Each row of a before or after table is a point. One or more steps were done to the points. Then noise was added and the rows were shuffled. The steps act on columns, c1 being the first. Name the steps. A step turns or swaps two columns, mirrors them in a line or flattens them onto one, adds a multiple of one to another, or multiplies or shifts one. Angles are multiples of 10 degrees, from the lower column toward the higher: turns from -170 to 170, lines from 10 to 170 but not 90. Use the fewest steps. Two steps may share a column if one is a turn and the other turns, adds or multiplies; they go together, in the order done. Otherwise the lowest column goes first.
(in the rows, 128 means zero)

Before, 9 rows:
[[152 109]
 [132 128]
 [144 145]
 [108  98]
 [166 132]
 [ 87 139]
 [127 145]
 [ 92 134]
 [106 162]]
After, 9 rows:
[[ 79  82]
 [ 73 185]
 [168 156]
 [221 133]
 [187  98]
 [126 153]
 [ 38 136]
 [136 127]
 [ 26 144]]
Steps: multiply c1 by 2.5; multiply c2 by 1.6

Before, 9 rows:
[[ 84  77 118 149]
 [128 153 123  95]
 [173 138 169 186]
 [ 69 195 165 160]
 [160 128  65 129]
 [155 114  92 156]
 [ 88 126 139 170]
 [ 40 107 157  97]
 [120  88  63 192]]
After, 9 rows:
[[119 115  80  97]
 [118  60 194 158]
 [ 99 166 213 130]
 [ 72 109  93  53]
 [ 97 128  61 128]
 [121 137 123 163]
 [194  79 118  99]
 [ 91 144 155  76]
 [116  97 162 102]]
Steps: turn c1 and c3 by -50 degrees; turn c2 and c4 by 130 degrees

Before, 10 rows:
[[183  92 200 101 185  52 117  94]
 [118 120 198 181 134  72 169 142]
 [107  74 187 171 157  75 159 194]
 [ 83 106 132  70  93 108  69 162]
 [118 146 183 165 168  83 145 181]
 [ 86 106 119  62 101  93 140 147]
 [ 98 102 153 227 132  90 127 162]
 [129  96 149  83  97 150 109 150]
 [ 88 106  70  90 132 144 120 154]
 [141 108  92 107  88 103 105 178]]
After:
[[133 108  83  71  71 106  68 163]
 [149  97 127  84  64 149 108 149]
 [155  99  99 228 100  85 130 164]
 [ 71 104  87  92 110 149 119 158]
 [189  76 111 174 103  76 162 195]
 [200 119 118 182 126  71 170 144]
 [194  96 184  99 147  51 117  95]
 [182 143 117 160 188  88 145 179]
 [118 102  90  59  80  94 137 148]
 [ 92 111 142 108  65 101 106 175]]
Steps: swap c1 and c3; add 1 times c2 to c5

Before (8 x 11):
[[178 152  87 174 180 173  62 118 196 155 169]
 [148 122  97 193 175 139 109 161 154 151 106]
 [167  75  93 113  65 178 154 111  92  52  99]
 [212 141  77 144 182 108  84 145 151 191 164]
 [ 90  94 149 130 108 141 148  60  91 111 121]
 [117  93 134  79  80 162 189  70 142 101  58]
 [144  79 149  95  68 201 157 150 114 115 125]
 [168 182 116 155 173  99  50 163 180 133 151]]
After:
[[ 99 102 100  77 190 100  81 192 127 136  58]
 [118  75 115  94 156  63  67 169 129 148 125]
 [181 125 156 175  62 135 179 171 127  86 171]
 [ 77 119 112 131 150 169 109 184 127 149 120]
 [136  62  51 112 158  90  65 178 129  94  98]
 [188 155 135 157  49 137 174  83 126 119 153]
 [143 111 151 193 112  81 179 114 126  97 107]
 [208  98 195 144  84 153 186 103 129  79 163]]
Steps: turn c1 and c2 by -30 degrees; swap c3 and c10; swap c5 and c7; turn c6 and c8 by 130 degrees; add 0.7 times c11 to c6; multiply c9 by 0

Before:
[[ 61 139 114 122 134  95 148 154 128  82  69  70 133 106]
 [167 160 129 159 206 170 133 147  77  79  62  98 140  90]
 [ 62  67 105  93 133 100  78 182 130 103 128  71 120 130]
 [ 89 158 139 113 139  76 187 141  82 122 142 177 161 152]
 [115 112 114  66 109  55 111 191 116 193  39 146  92  94]
 [117 121  86 175 158 116 163 134 138 141 150  54 174  67]
 [115 163  76  56 114 101 141  84 164 192 158 142  93 119]
 [151  66 101 102 152 122 193  85 154 188  98  74 182  82]]
After, 8 rows:
[[ 59 101 125 130 193 154 127 193 119 107  36 145 155  94]
 [ 67 147 116 130  83  84 157 154 126 134  73  68 159 105]
 [135  30 105 131 187 152 197  85 155 150 111  75 140  81]
 [ 71  29 112 128 101  85  77 184 130 133 119  72 176 132]
 [112 118  78 135 141 126 159 131 136 159 156  51 181  68]
 [184 178 122 128  79 140 145 147  77 207  64  96 161  90]
 [ 62 173 141 124 122 122 183 141  79 138 152 177 174 151]
 [ 98 183  90 135 194 131 136  85 161 113 159 144  50 119]]
Steps: mirror c1 and c6 in the line at 30 degrees; multiply c2 by 1.6; flatten c3 and c4 onto the line at 170 degrees; swap c5 and c10; turn c7 and c11 by 10 degrees; add 1 times c8 to c13

Before, 8 rows:
[[150 108 142 106 115 145 150 154 109 166 157 160 149  85 148  92 105 135
  143 138]
 [135 108 187 122 118 157 157 107 137 153 131 160 138 147 114 124 142 169
  169 119]
 [146 146 127 112 136 115 167 127 123 118 123 152 111 120  71  95 143 124
   73 135]
 [ 98 136 114 116 103 141 139 108 130 141 141 165  70 132 123 126 124 132
  139 103]
 [ 96 148 151 161 106 154 149 122 130 147 117 153 114 163 158  94 161 110
  130 159]
 [133 126 131  96 154 160 110 122 166  88  85 183  98 126 108 135 111 150
  131 131]
 [136 159 135 114 149 139 127 155 124 103 107 164 111 114 132 119 132 125
  175 136]
 [101 119 128  96  97 160 118 136 161 113 128 138 135  73 120 127 162 167
  118 154]]
After:
[[114 135 117 116 101 140 142 108 128 140 114  59  70 133 125 123 124 131
  138  60]
 [130 157 136 112 148 138 124 154 126 103 151  91 112 113 133 116 128 122
  176  44]
 [136 145 129 112 135 117 167 129 123 118 142 103 111 118  74  93 140 124
   75  71]
 [139 110 142 105 114 146 151 156 107 166 108  97 150  86 150  90 103 127
  141  51]
 [115 149 151 164 104 153 148 123 133 148 157 124 113 161 155  94 162 138
  129  60]
 [131 108 188 122 117 158 157 107 138 153 114  81 139 149 113 122 144  90
  169  62]
 [115 119 128  98  98 161 122 133 162 110 116 138 135  72 121 129 163  91
  119  93]
 [131 126 131  97 154 160 109 120 166  89 157  62  97 127 106 133 112  93
  133   6]]
Steps: multiply c1 by 0.4; add 0.3 times c16 to c11; turn c11 and c18 by 160 degrees; multiply c12 by 2.5; turn c12 and c20 by -120 degrees

Before, 8 rows:
[[110  67 123 139 185 149 105 161 152  87 130 135 145 143 127 122 134 115
  151 115 119 143 163 128 119 137 110 130 111 100 111 129]
 [114 158 110  85 114 113 102 121 138 129 115 129 149 147 123 127 102 117
  128 126 144 126  96 129 130 121 121 135 121 140 121 129]
 [129 132 130 121 126 122 117 115 102 101 104 128  79 140 137 120  95 144
  120 128 140 127 130 122 108 125 113 138  87 197 145 122]
 [179 154 147  71 130 127 121 122 130 139 112 128 146 155 118 126  97 146
  126 117 121 117 154 121 132 143 129 138 120 125 147 122]
 [112 148 114 141 129 107 135 120 156 140 168 141 146   7 155 118 175 126
  130 126 135  68 161 127 124 124 129 125 131 119  87 123]
 [111 119 110 131 135 121 118 127 156 123 112 153 119 134 114 127  95 147
  127 144 138 146 156 142 132 126 104 130 129 159 124 129]
 [121 169 137 109 119 131 132 125 110 119 105 146 142 152 158 113 149 121
  119 114 117  95 151 130 117 160 132 127 108 104 126 178]
 [111 161 117 140 115 123 150 150 130 129 138 142 138 153 142 126 149 114
  156 117 147 135 154 133 134 133 133 133 130 100 147 119]]
After, 8 rows:
[[110 161 149 154 115 122 105 164 129 128 138 150 138 135 142 126 108 116
  107 116 146 133 140 151 109 132 120 132 129 101 138 119]
 [129 132 144 129 126 122 154 107 101 102 135 126  79 140 137 119 157 145
  126 128 141 127 120 135 149 125 148 137  87 195 122 122]
 [113 149  91 161 129 107  94 114 154 140 107 149 146  68 155 117  80 126
  123 125 134  68 142  22 130 125 118 127 129 119 148 123]
 [112  66 112 162 183 149 141 182 152  86 108 139 145 137 126 122 119 116
  101 116 119 143 139 141 124 136 146 129 111 101 136 130]
 [120 169 126 152 118 131 142 123 112 120 146 157 141 137 157 112 108 121
  132 114 118  95 108 150 143 161 120 128 108 104 119 176]
 [112 119 127 156 134 121 147 127 158 124 131 169 119 119 115 128 156 147
  130 145 139 147 131 140 124 125 157 130 129 160 144 129]
 [115 158 126  96 115 113 155 116 138 129 117 130 151 136 123 126 153 117
  128 125 144 126  86 147 125 120 139 137 120 140 147 128]
 [179 154 143 153 128 127 143 118 131 139 132 129 146 147 118 125 158 145
  132 116 120 117  71 148 124 143 132 138 119 125 106 122]]
Steps: turn c3 and c31 by -100 degrees; swap c4 and c23; turn c7 and c11 by 130 degrees; multiply c8 by 1.6; multiply c12 by 1.6; turn c14 and c24 by 60 degrees; turn c17 and c27 by -170 degrees; turn c19 and c25 by -150 degrees

Before (9 x 64):
[[168 155 121  89 182 142 123 106 124 157  75 115  73  84 138 172 158  85
  166 114  96 142 122 130 194  78 147 111 121 139 107 108 104 127 164  36
  147  94 103 126  52 131 156 216 177 209 236 165  62 169  91 186 190 148
  178 167 117  45 155 149 201  80 229 163]
 [141 154 139 107 107 168  96 120  86 185 129 121  86 158 103 150 129 112
  145  52 150 178 125 169 137 160 127 127 143 166 131 148 114 173 117 169
  168  96 131 192 144 149 137 129 174 140 108 135 162 161 170  98 137 108
  194 129 158 149  68 136 192 174  81 130]
 [139 145 203 177 132 113  97 163 142  87 139 141 133 153  86  74 179  99
  162 129 187  87 208 199 150 105 118  75  88  85 151 110 131 109  76  56
  117 208 164 159 114  43 135 165  95 113 138  77 167  56 198 124 132  64
  105 146  99 139 122  92  98 108 139 124]
 [114 153 116  71 145 138 142  80 160 134 141 118 125 122 149 128  99 141
   93 126 161 157 126 133 152 153 121 119 130 133 101 161  60 179 144 137
  190 111 174 210 161 158  80  83 164 117 140 147 184 145 184 103 103 146
  189 103 180 113 122 132 194 125 108 101]
 [135 161  83 103 160 203 139  78 107 147  98 129 129 138 163 187  73 152
   80 132 109 162 119  81 131 201  97  96  86  85  52 146  76 157 135 180
  244 118 159 184 135 163  95 160 125 124 123 164 188 145 193  78 125 176
  162  94 187  96 140 143 152 161  86 120]
 [149 134 203 141 134  65  98 183 165  72 175 198 147 164 113  74 159  42
  147 105 205  61 180 207 202  90 136  76  54 127 212 129 169 121  63 134
   63 186 106 139 103  49  85 141  87 138 134  65 171  73 148 167 132  96
   80 150  81 108 147  74 103 100 150  90]
 [114 236 108 123 178  90  89 140 145 147  78 200 107 111 189 173 165 118
  213 173 165 147 130 147 210  40 159  87 123 103  90 117  96  80 140  67
   85 114 102  65  81 174 153 162 146 131 225 125  99 100  92 174 200 186
  162 172  57  70 161 182 142  66 236 104]
 [175 114 178  92  99 127 161 105 143 128 192 147 133 144 120  75 131 106
  144 100 187 117 121 168 188 134 147 115  56 161 193 164 142 120 106 146
  180 172 166 124 151  32 125 138 185 125 121  94 188 120 168  95 114  88
  123 128 140 163 122 118 158 171 117 122]
 [ 94 213 115 109 143 180 170  98 104 104 115 117 118 118 186 140 112 159
  121 177  68 127  89  77  99 175 101 130 137  83 106 157  27 165 136 169
  168 113 143 164 147 165  87 101 119 144 114 141 167 142 176 139 138 183
  159 107 219  62 135 198 169 171 122 121]]
After, 9 rows:
[[159 137 200 141 136  69  97 177 162  73 174 206 110 135 107  78 163  31
  148 100 205  71 183 212 238  88 135  74  58 128 212 129 165 112  66 131
   67 201 104 138 152  48  76 144  88 135 134  67 165  71 149 164 134  79
   97 162  76 104 151  69 105  99 148  81]
 [134 165  79 101 157 206 147  73 107 150  97 129 149  88 164 193  75 154
   72 125 111 159 116  79 100 200  97 102  88  85  44 144  73 155 135 181
  236 106 157 186 124 170  89 154 133 124 129 165 190 147 194  77 132 173
  172 122 183  98 141 146 135 163  83 113]
 [146 151 143 116 100 167  91 115  85 173 127 116 177 115  99 150 136 111
  142  51 146 186 129 169 125 162 126 131 142 164 130 141 109 179 112 166
  167  95 130 194 117 145 133 124 178 136 118 135 171 159 174 103 141 191
  114 151 158 144  67 144 194 179  78 132]
 [ 89 211 110 113 144 178 171 100 110 107 118 115 172 120 185 135 115 155
  125 187  66 124  88  80  91 170 103 133 141  84 108 164  35 175 139 166
  164 108 140 165 109 163  83 104 116 154 113 141 165 150 175 144 138 155
  179 120 219  65 133 200 154 169 129 117]
 [148 146 201 185 138 116 101 159 139  79 126 148 102 132  87  71 186 102
  162 125 179  87 214 201 181  96 122  80  86  79 156 109 125 112  77  54
  116 211 157 168 147  45 132 162  97 113 136  68 174  61 193 126 138 106
   66 155 101 142 131  87 115 106 136 125]
 [177 167 119  96 186 133 129 104 128 154  76 118 171 184 133 174 160  87
  162 108  85 136 122 133 163  81 149 111 121 141 108 104 104 119 160  35
  149  99 100 125 207 125 153 221 171 209 233 171  63 166  87 185 182 177
  144 108 114  47 160 142 210  80 227 164]
 [172 114 168  96  98 123 160 106 147 130 191 140 157 123 126  75 124 108
  142  98 187 113 119 164 228 127 146 118  60 159 194 163 139 117 105 141
  184 171 160 123 105  30 127 137 184 121 113  90 191 117 169  99 114 127
   87 134 136 163 119 109 130 173 118 120]
 [111 240 109 125 184  91  93 141 148 155  76 207 136 169 188 174 170 112
  206 168 155 150 127 147 180  48 158  85 123  94  88 120  94  72 133  62
   87 118  99  65 178 172 145 163 154 122 226 122  97  99  88 179 197 162
  185 139  57  74 164 185 157  68 235 106]
 [111 152 118  61 147 139 137  84 164 134 140 118 194 119 143 125  97 143
   97 121 156 161 132 127 153 161 124 117 125 131 100 165  61 185 143 136
  188 112 166 206  94 160  80  79 166 116 136 151 177 142 177 103  97 190
  134 108 174 112 120 136 149 120 113 104]]
Steps: turn c13 and c61 by -70 degrees; mirror c14 and c56 in the line at 60 degrees; add -0.7 times c16 to c25; multiply c41 by -1; swap c54 and c55

Before (9 x 64):
[[ 96 113 210 217  60  98 127 110 136 117 148 114  77  93 172 157 178 111
   57 128 105  55 119  73 192 128 120  75  42  90  52 151 163 158  99  91
  125  39 143 170  95  56 114 102 211  91 115 162  87 153 114 119 149 163
  127  79 136  69 123 111 102 165 105 188]
 [134 200 147 113 117  59 158 158 105 145 137  95 143 108 148  97 122 188
  148  74 141  77 114  94 178 142 132 156 143  86 106 161 166 131 102 133
   76  79  47  50  80 110 147 112 195 110 161 165 170  57  62  58 131 183
  163 146 151 137 187 151 210 137  74 112]
 [ 97 125 208 151 162 159 128  81 112 119 158 171  86 176 175 161 104 133
  158 171  58  48 178 140 205 130 170 180 131 112 102  89  84 115  91  69
  168 165 149  87  30 104  64  89 168 129 107  78 163 165  70 164  83  75
  124  47 176  95  79 131 130  98 165  79]
 [114 198 180 175 170 168 174  80  69 102 109  74 168 129  88 130 197  74
   95  78 139  80 191 104  94  76 163  75 132  78 100 151 194 143  89  85
   83 155  81 112  98 157 150 191 137 132 157 123 195  53 175 150  71 111
   87 146  62 100 122 163 118 168 178 169]
 [ 92 161 165 120  58 136 111 210 106 158  96 166 143 122  87 114 135  95
  142 193 167 116 108 127 102  45 104 110 154  77 150  93  96 148  70  85
   67 129 131 124 157  54 137 122  92 121 138  49 140 121 132 138 141 113
   84 127 140 155  96 134 142  56 146  98]
 [181  77 164 109 113 148  98 189 189 204  97  91  97 176 111 198  87 179
  143 145 113 104  75 135 125 105  65 175 149 183 147 111  92 123 140 196
   91  97 144 178 139 144  59 138 156 125  57  61 105 138 172 172 142 110
   99 137 177 126  67 116 130 140 172 138]
 [152 102 132 103 130  81 186 118 144 152 120 166 126 139  65 199 103 120
  177 120  43 156  76 102 171 132 160  91  64 185  65 144 146 112 145 140
  148 154  84 146 150 168 131 117 174 166 115 124 104 166 157  84 144 161
   67 133 121 157 136 145 155  51 133 175]
 [164 176 213 160 157  91  98 167  80 200 135 156 113 160 104 150  77 171
  170 113 165 175 109 169 127 107 173 114 152 172 109  75 154 123 147 183
  140 145  85 130 158 148 127  82  98 167 117 146 120 173 120  63 167 103
  152 114 108 132 103 135 178 176 150  79]
 [159 111 117  94  71  94 105 191 189 181  73 110 140 103 125 117 152  82
  115  81  54 130 118 130 205 147 126 113  29 172 152 200 196 141 137 116
   58  94  49  66  37 102  82 195 178  92 111  88  98 130  58 127 163  77
  146 129  80  99  98 134 130 167  77 102]]
After:
[[ 91 163 164 115  58 136 108 211 238 161  96 169 124 142  89 117 130  96
  141 192 165 117 107 129 104  43 104 113 153  82 150  95  94 104  70  96
   66 132 128 123 158  55 137 120  92 121 142  53 142 124 135 109 140 111
  161 127 124 153  95 133 139  58 148  97]
 [150 102 130 104 136  85 185 115 117 151 122 164 135 128  63 202 106 122
  177 117  46 154  77 100 172 136 159  91  62 188  62 144 145 136 144 145
  148 153  87 144 149 169 130 117 175 164 114 123 103 165 157 163 140 158
  195 132 105 161 134 142 155  52 131 179]
 [157 110 118  92  72  92 107 191 143 178  72 109 103 144 120 111 155  82
  113  80  52 133 118 133 207 147 125 116  25 171 151 199 195 115 133 179
   60  94  47  63  36 101  82 195 173  93 110  89  95 128  61 155 162  80
  108 131 164 101  97 132 127 165  78 102]
 [ 94 111 212 216  60  98 124 111 166 117 149 115  89  77 174 149 177 114
   57 127 106  57 120  71 190 129 119  73  42  88  54 149 165 102  99 122
  127  39 142 172  94  57 114 101 212  90 116 159  84 151 111 134 151 161
  123  79 120  69 121 110 101 161 102 185]
 [166 175 218 159 157  90  98 170  84 200 133 155 157 110 108 152  80 171
  173 113 168 175 109 173 129 107 176 117 153 173 105  72 154 137 144 103
  137 147  79 133 162 149 125  81  98 163 115 146 116 175 119 194 164 104
  105 116 104 129 108 131 175 177 145  79]
 [ 95 121 204 157 163 160 128  84 179 120 157 174 176  83 172 160 107 136
  158 172  60  47 175 141 207 132 173 181 131 116 100  92  87 140  89  92
  172 173 150  90  27 103  64  88 173 130 104  81 162 166  67  70  82  77
  135  48 115  95  76 133 130  99 167  79]
 [133 201 146 111 123  60 158 160 104 147 138  93 108 144 149  95 124 187
  151  69 145  79 114  93 174 141 134 159 138  84 105 158 171 131 103 109
   74  80  47  50  81 112 147 113 187 108 161 165 170  55  65 170 131 186
   89 147  65 136 186 153 208 137  75 115]
 [112 197 181 176 174 169 175  85 198 107 111  72 128 167  86 129 197  75
   94  75 137  78 190 104  99  80 162  74 131  78  97 153 195 107  89  59
   83 151  82 106 100 154 152 195 137 129 159 122 199  54 171 156  70 109
  164 146 192 101 117 163 120 171 177 168]
 [178  76 166 111 116 150  99 190 106 205  98  89 173  96 113 200  91 175
  143 144 114 104  74 141 126 106  64 176 147 184 152 112  95 129 136 205
   94  97 143 175 141 143  63 138 157 129  55  60 109 139 173  66 140 111
  154 138 119 122  66 114 133 136 169 137]]
Steps: turn c9 and c36 by 70 degrees; add -1 times c26 to c9; swap c13 and c14; turn c34 and c55 by -170 degrees; turn c52 and c57 by 140 degrees
